Each row is a point. The window is the flat piece filled in between its corners: a triangle in 3 columns, a solid with four corners in 4, and so on. A path goes straight from each point to the next, and from the last back to the first. After which points does the path pass through the window?

Window, 3 rows:
[[-65 -15  15]
 [ 25   4   1]
 [ 31  38  -1]]
Path:
(1): [-36  -2  32]
(2): [-45  -6 -30]
(3): [ 13  14 -11]
(4): [19 13 18]
(5): [-11  15  50]
(6): [-16   7 -23]
(7): [ 46  14 -34]
(8): [51 12 27]
(9): [29 23 37]
(10): [ 21  25 -46]
(11): [-34 -23  -5]
(12): [-30 -22  34]
(13): [-52 -18  46]
(14): [-63  -7 -20]
(15): [-58  -4 -17]
(16): [-38   8  49]
Through the window after points: 1, 3, 5, 9, 13

Window (4 x 4):
[[ 15 -63 -18  10]
 [ -3 -25  35  10]
 [ -6   7  -5  10]
 [ 21  42  52  21]]
Path:
(1): [ 4 44 54 60]
(2): [13 19 41 35]
(3): [ 18  23  39 -10]
(4): [ 23 -41   8 -22]
(5): [  5 -47   8  50]
(6): [ -7 -12  37  51]
(7): [ 15  -4  35 -24]
(8): [ 33 -19   3 -28]
(9): [  9 -18   7  41]
(10): [10 -9 26 50]
(11): [ 29  -7  25 -22]
(12): [ 15 -69 -22 -32]
(13): [  6 -69 -27  26]
(14): [  1 -38  12  24]
(15): [ 16 -35  13 -19]
(16): [ 21  47  56 -20]
Through the window after points: 2, 6, 14

Window:
[[  7 -45  12  -6 -45  44 -66   8]
 [ 18  31 -63 -26  54  34 -18 -20]
 [ 42  20 -61 -54  21  -8  50 -38]
 [ 36 -44 -19 -14 -23 -82   1  15]
 [ 48 -59  17   6   3  17 -26  10]
 [ 10 -46   0  34 -40 -19   2  22]
 [ 35   7  38  14 -18  52 -68   1]
 [-41  -7  -4 -47  14 -33  30  -1]]
Path:
(1): [ -4 -26 -10  16   4 -17 -26 -29]
(2): [ 21 -48   5  17  -8   6 -49 -47]
(3): [ 35 -15  19  -2 -14  28 -35  23]
(4): [  2  -9  -8 -49   1   1  10  59]
(5): [-10 -23  -5 -14  10 -32  10 -41]
(6): [ 20 -24 -12 -16  12 -12   1 -39]
(7): [ 29  -6 -26 -40  -9  -1  18  58]
(8): [  4 -20   0 -30 -24  14   6  66]
Through the window after points: 2, 4, 6

Window:
[[-14 -25  35 -27  14 -25 -13  25 -32]
 [-21  24  38 -12  26  16  47 -48 -43]
 [ -9 -25  26  41  30 -12  29 -26 -43]
 [ 34 -45 -27 -42 -31  37 -52  15  16]
 [-17   3 -12  -3 -18 -19  24  35 -12]
 [ 83 -28   4 -37 -10  34 -19  42   7]
 [-14   3  -3  -9  70 -30  44 -38 -41]
 [-31 -43  26 -13  27 -28  79 -27 -44]
 [ 14 -27 -10 -27  17  69 -17  49   8]]
Path:
(1): [ -5 -25 -14  -8   5  -3  22  10 -95]
(2): [-11 -20  24   0  20 -15  28  -5 -13]
(3): [ -7 -22  27   7  30 -15  23 -11  -9]
(4): [-10 -19   7  -1  20  -7  19  -6 -67]
(5): [ 16 -29 -24 -14   4  11  -5  10 -55]
(6): [  4 -24   1 -13  10   0   2   4   4]
(7): [ -7 -26  24   8   6   4  16   4   6]
(8): [  6 -25  -1  -4  -6  23  14   9 -92]
Through the window after points: 1, 3

Window, 11 rows:
[[ 22  15  15   2 -33  54  29  56  33 -21  11]
 [ 17 -28  16  21 -35 -19  29 -26 -24   5  37]
 [ 38 -18 -37   5  22  16  23   5  41  78  46]
 [ 34   6  17 -56  13  -5  48 -72   9 -11   5]
 [-38  -5  68 -56  39 -39   2  25 -35 -25 -69]
 [-63 -68 -53  -2 -54 -19  26  34  18   1 -16]
 [ -1 -26  -7  87  61  20   9  19 -31  -9 -53]
 [ 38   6 -17  34  52 -42  -4 -21  12 -31  -9]
 [-36 -46  -7   7  58 -47 -62 -52  27  46 -54]
 [-22  15 -48  52 -21 -50  23 -54 -42   7  -5]
 [ 15 -12  35 -78 -11   6 -32  25 -72  -6 -12]]
Path:
(1): [  0  -9   3 -34  23   1  23 -30   6  -2  18]
(2): [ 44  -5  17 -15 -16 -26  34 -32  -9   9 -35]
(3): [ 18 -18  -7 -22 -25 -45  16 -20  12  27 -26]
(4): [-32 -25   4 -32   0 -16  -4 -12   2   7  22]
(5): [-29 -19  -8   2  58  -2   5 -34  -7 -23  43]
(6): [ 18 -16  -7 -11  -1 -19   7 -24  15  38 -25]
(7): [ 26  -7  21  -4 -25 -56  27  12 -32  19 -95]
(8): [-66 -28   4 -25  48   0 -11   7   8 -39  27]
(9): [-34 -13 -14  -9  35  13 -21  -2 -24 -17  55]
(10): [ 10 -18  12  -8 -16 -11  14  -7   8  22 -49]
(11): [ 44 -22   1   9 -30 -37  17 -27 -21  31 -40]
(12): [-42  -9 -10   0  40 -17  -3 -32 -19 -13  33]
(13): [-21 -13 -11   8   6   5  16   0 -14   6  13]
(14): [ 35  -9   5  27 -26 -13   8  -4   1  17 -49]
(15): [ 35 -38  -7  10 -63 -25  11  18  -8  28 -46]
(16): [-31 -27 -14   6   8  -1  13   7  -6  -9  -3]
Through the window after points: 1, 5, 7, 15

Window (12 x 12):
[[-47  50 -13 -37 -12 -27  35   3 -24  23 -42  43]
 [ 24 -39 -41 -15 -32  20   1 -11 -16 -61  28  18]
 [-26 -17  31  -4  41 -24  22  39  -8  40  -3  29]
 [ 54 -20 -33  -6 -14  19 -56   3 -39 -10  60   6]
 [ 10 -13  24  20  43   2  -3 -28 -32  24 -14  22]
 [-24  10  53 -36  28  33  23  12 -10  49 -28  32]
 [ 32  16  57   2  60   0 -27   7 -18 -22  34   2]
 [ 21 -29  20  -2 -10  -5 -66 -15   6 -19  24   2]
 [-51  47 -13  23 -63  12  39  19 -22   6 -19  31]
 [-35  31 -62   5 -29  25   6  30   2 -13 -44  56]
 [ -2 -19 -34  -2  12  25 -39 -30  -1 -25  68   0]
 [ 60  -7   5   2  19   2 -15 -16  25   5  40  -8]]
Path:
(1): [ -2 -21  15   0   7   1 -14 -10   7  -2  26  74]
(2): [ 17  13   7 -14  -6   2  11 -20   6  -4  42  73]
(3): [  4  -8 -18   3  17  11 -21   8  -2   4  -1 -26]
(4): [  2 -23 -44 -13  -4  10 -46  -6 -22 -33 -21 -48]
(5): [ -8  46  18  -3 -12  24  23  -5   0  19  36  91]
(6): [  7   2  -8 -15   2   7  30 -18   1  13  38  95]
(7): [ -9  11  -1   2   4  14   1   7 -25   7  -5   1]
(8): [ -2  -5  -2  -3  12   1 -12  10  -8   4  10  -2]
Through the window after points: 2, 8

Window:
[[-32 -24 -21  -4 -51  11  44  13  81  15 -64   8  12  -3]
 [-23  54  44  15  41  61   8  29   6  10 -50 -15  40 -16]
 [  9  40  26  -3  72   7  31 -36 -20   2 -42  -1  49   9]
 [ 38  32 -61   5 -45 -17  13  16 -31 -37  16  -4 -56 -36]
 [ 33  14 -34  54   2 -22  15 -11  -1 -11  31 -36 -27 -77]
 [-25 -16  51 -12  58  27 -12   0 -28 -30 -28 -17  52 -13]
 [ -4  27  21   6  82   3  11  24  16 -28 -10 -35  -5  14]
 [-67  46  37  29  41   5  13 -12  -3 -23   1   5  25   1]
 [ 16   6 -95  22 -19   2 -22  -4  -6  23  31 -20 -32 -17]
 [ 32  30 -31  16 -26 -62 -41  11  -1  17   6 -13 -35 -38]
 [ -4  25  60 -28  66  27  21  -3 -13  18  26   6   9 -17]
 [ 45  16 -26  43 -29   2 -13   8  35 -25  26  16   4  -7]
 [  4 -30 -51  40 -54 -23  46  65  13  37 -23  14  12   4]
 [ 35  -3 -19  60 -26  -5  -9 -13 -17   5   0  -7 -73  -9]]
Path:
(1): [-13   8  21   7 -62 -19  -2 -16   5  15  20 -61  -2   5]
(2): [ 18  20   2  18 -34  -6   3  -4  -2  13   3 -71 -20  22]
(3): [ 13  19 -43  23  28  -4  11  13  15   2  -4  63   3 -44]
(4): [ -8   7  -8  31  51  39   5  30  11 -14 -30  17 -12 -18]
(5): [ -8  24   2  -1 -19  -2  17   2  21  15 -17 -31  22  -3]
(6): [ 11  10 -11  17  -3 -24   5   1   5 -10  20 -35 -16   0]
(7): [  3  11 -29  19  38   8   6   8   8  10 -43  46 -16 -34]
(8): [  5  31 -17  14  19   4  -4   5  -4 -12  -4   2 -34 -32]
(9): [ 24  -2   2 -12 -18 -12  18 -11 -16 -18  26 -53  48  22]
(10): [ 19   9  20  18 -40 -19  26   2 -24  13  20 -39   9   4]
(11): [  4  32 -46  22  35  10  -8   5  11 -40  -5  20 -32 -47]
(12): [  9   5 -13  26  40  12  -1   9 -11  -9 -12  14 -14 -41]
(13): [ -1  10  -5  13 -23 -16  13 -11  -6  13   6 -53  -3  -4]
(14): [ 17  19 -11  10 -44 -16  21  -4   7  32   1 -53  17 -11]
(15): [  2  -6 -45  35  11   3  15  30  10 -30 -11  37 -32 -33]
(16): [ -9  26  -9  30  31   1   7  12   2 -12 -10  19   4 -18]
Through the window after points: 4, 10, 14, 16
